Rows are points. The points of each table are mixes of a few directions, plus a little noise. How many directions does each table use, and how many do they share? Where both have some left over, give the other angles between the two spaces (their principal angles), to ten degrees, smallest first.

First, 4 rows:
28	-39	47
-9	13	-15
-36	49	-60
16	-22	27
Second (6 x 3):
-7	-13	-95
3	6	39
6	12	83
-2	-5	-34
-1	-5	-29
3	5	36
Directions: first 1, second 1, shared 0; angles 50

First (7 x 6):
7	3	-10	-1	13	-10
88	-14	-35	45	14	5
-13	21	-19	-24	40	-40
-54	16	13	-34	8	-18
-11	19	-18	-22	37	-36
13	-44	48	43	-92	84
-29	-4	21	-8	-22	14
Second (9 x 6):
66	-11	5	3	19	2
84	-14	5	5	28	0
82	-4	-38	-12	42	-29
-59	11	11	16	-15	9
56	1	-53	-33	32	-37
-29	4	32	47	-7	23
-61	0	21	-11	-34	16
-80	-1	24	-32	-52	16
-57	16	-5	12	-10	-1
Directions: first 2, second 3, shared 1; angles 40

First, 10 rows:
15	-53	-11	-26	-18	-43	-24	-17	-16	39	-66
-14	60	17	22	28	47	26	30	-2	-53	76
-8	47	15	14	26	35	19	28	-12	-45	59
-1	7	3	1	4	5	3	5	-4	-7	8
-17	5	-19	37	-35	15	9	-43	95	34	4
21	-27	12	-43	22	-31	-17	29	-89	-12	-32
-23	37	-9	46	-17	38	22	-23	86	3	44
2	-14	-6	-3	-9	-10	-6	-10	7	16	-18
14	-67	-19	-23	-33	-52	-29	-35	6	61	-84
11	6	18	-25	32	-4	-2	38	-73	-34	9
Second:
34	41	-29	-24	-79	-43	-18	-7	45	-39	-17
-22	-22	-21	-72	-25	2	-25	-25	38	8	29
-22	-12	29	-28	-9	-7	-44	40	49	11	3
-48	-34	16	-55	56	46	13	-43	-14	4	12
19	37	-39	-3	-6	2	35	-70	-31	-43	-18
-29	45	22	-14	39	13	-40	5	9	-24	-30
30	12	-16	68	-20	-26	-17	52	-12	30	13
25	-47	26	56	-4	-6	45	41	-24	31	6
9	-26	7	70	48	21	49	3	-67	29	10
Directions: first 2, second 5, shared 0; angles 60, 80
